Rows are points. The window is the flat piece filled in between its corners: a triangle in 3 columns, a solid with four corners in 4, and so on. A path goes straight from each point to the next, and from the last back to the first. After which points does the path pass through the window?
(in the rows, 128 means zero)

Window:
[[ 71 175 131 133]
 [158  74  70 148]
 [135 190 135 126]
 [140  63 150 111]]
Path:
(1): [138 163 151 162]
(2): [132 156 125  97]
(3): [100  80  90  88]
(4): [128  71 114 157]
(5): [148  89  96 162]
(6): [139  98  43  88]
(7): [132 133  88 107]
(8): [128 120 122 169]
(9): [108 117 144 182]
(10): [105  88 100  87]
(11): [103 149  91  73]
(12): [ 91 144 143 192]
(13): [139 133 170 158]
(14): [114 137 130  88]
(15): [125 174 112  87]
(16): [141 186 151 160]
Through the window after points: 1, 5, 7, 11, 15

Window:
[[155 123  74 178 107  71 135 110]
 [151 169 175 127  97 206  89 157]
 [122  76  81 143 168  84 111  92]
 [123 141 104 183 183  46  89 107]
 [ 72 131 211 111  98 167  96 210]
 [131 138 130 181 129 136 165  86]
 [146 165 162  95 103 137 149 117]
 [ 63 188 126 119 125 164  83 180]]
Path:
(1): [151 160 147 132 136 157 151 190]
(2): [108 147 148 150  83 104 100  86]
(3): [ 81 147 156 119  81 121  61 118]
(4): [141 144 127 129 160 141 107 186]
(5): [126 155 127 138 147 131 109 159]
(6): [ 99 143 127 148 118 129  82 112]
(7): [ 64 161 188 138  82 141  68 132]
(8): [108 140 172 107 150 161 124 189]
(9): [176 134 107 136 170 132 162 150]
(10): [125 118 152 146  97 105 103  78]
(11): [121 129 108 153 110 108 117  77]
(12): [149 128  83 159 164 101 136 114]
Through the window after points: 5

Window:
[[210 149 159 118 131 135 212 108  41 106 138]
 [106 104 146  94 131 159  94 122 145 120 118]
 [122 126  78 143 123 150  91 136 110 175  95]
 [157 122 100 133 142 105 118 109 160 146 102]
 [ 44 127 111 106 183 132  76 156 129  93 136]
 [156 154 164 104 175 127  69 117 143 147  94]
 [  7 121 112  95  77  78  94 149 114 185 139]
 [177 113 110  91 146 120  98 147 107 114 101]
 [167 203 145  88  99 120 118 126 153 115 103]
 [199 107 108 199 118 122 101 185 131 163 112]
 [148 153 143  80 155 144 144 171 141 169 136]]
Path:
(1): [153 147 113 104 109 140  83 128 110 144 192]
(2): [157 143 137 113 150 129  81 124 129 143 128]
(3): [142 140 150 103 159 130 113 131 124 139  69]
(4): [115 150 141 107 123 117 126 146 116 137  99]
(5): [134 144 114 100 119 123 107 119 126 132 159]
(6): [163 133 113 107 147 147  86 120 113 145 166]
(7): [153 140 134 127 145 120 135 154 141 130  57]
(8): [109 121 126 123 137 129 142 153 104 136  86]
(9): [142 115 107 120 125 122  86 114 103 158 180]
(10): [144 154 117  95 134 129 104 113 125 136 155]
(11): [118 140 143  94 140 119 124 140 136 114  60]
(12): [ 77 123 121 112 123 102 120 157 113 139  83]
(13): [105 129 109 106 112 118  67 134 128 165 194]
(14): [117 134 125 106 122 132  92 132 135 150 152]
(15): [110 136 147 109 147 123 119 139 130 147  82]
(16): [125 126 131 115 135 119 143 156 142 135  63]
Through the window after points: 2, 4, 12

Window (14 x 14):
[[170 153 129  69  95 113 155 144 189 137 188 181 122  88]
 [153 119 101 113 117 119 131 132 107 186  66  99  77 103]
 [ 98 117 153 117 112 121 164 134   7 140 134 110 156  97]
 [189 153 120 140 101 101 100 142  89 174 127 170 192 114]
 [123  57 152 162 103 185  79 121 124 156 150 152 121 121]
 [136 116 122  59 103 109 170 103 133  64  98 124 122 177]
 [154 124  79 163 139 155 106 104 175 107 150 103 123 120]
 [124 115 129  88 145 157 107 187  87  93 103 188 166 108]
 [ 80 171 165 152 127 112 167 136 139 178 177  92 168 123]
 [129  77  66 144  82 108 112 113 171 144 160 178 152 141]
 [107 135 152  98 154  77 139 139 136  93 180 115  92 115]
 [129 158 140  43  91  60 142 168 145 138 151  91 137  80]
 [ 99  52 178 176 150 146 178 140 106 108 121 119 194 131]
 [100 113 190 168  98 173 160 208 173 100 150 110  76 108]]
Path:
(1): [159  72 135  78 126 134 177 196 108 151 162 101  94 152]
(2): [111 155 130 165 110 133 115 115 160 126 117 124 129  88]
(3): [121 165 129 113  86 121 120 119 147 129 105 132 128  80]
(4): [159  90 116  92 131 102 147 175 108 154 161 119 114 156]
(5): [150  97 120 115 118 125 131 167 122 112 165  99 127 147]
(6): [104 149 135 132 140 120 143  83 165 110 121 149 124  90]
(7): [ 94 130 155 167 117 135 119 103 147 139 108 151 102  41]
(8): [158  99 117  86 126 118 127 165 100 138 150 114 131 169]
(9): [144  97  63  93  98 147 151 164 115 161 175 112 132 171]
(10): [115 125 171 159 124 106 114 112 142 127 120 148 139  83]
(11): [111 123 165 127 119 118 141 147 142 101 140 131 111 100]
(12): [123 117 119 120 137 139 145 191 138 141 195  91  92 155]
(13): [153 122 125  99 123 118 136 160  94 152 161 143 144 138]
(14): [100 121 176 157  76 116 124 113 133 137  89 151 157  66]
(15): [112 106 131 131  94 102 134  99 151 113 111 141 144  99]
(16): [137 110 125 113 131 130 140 169 124 141 178 122 141 141]
Through the window after points: 1, 5, 7, 9, 11, 15
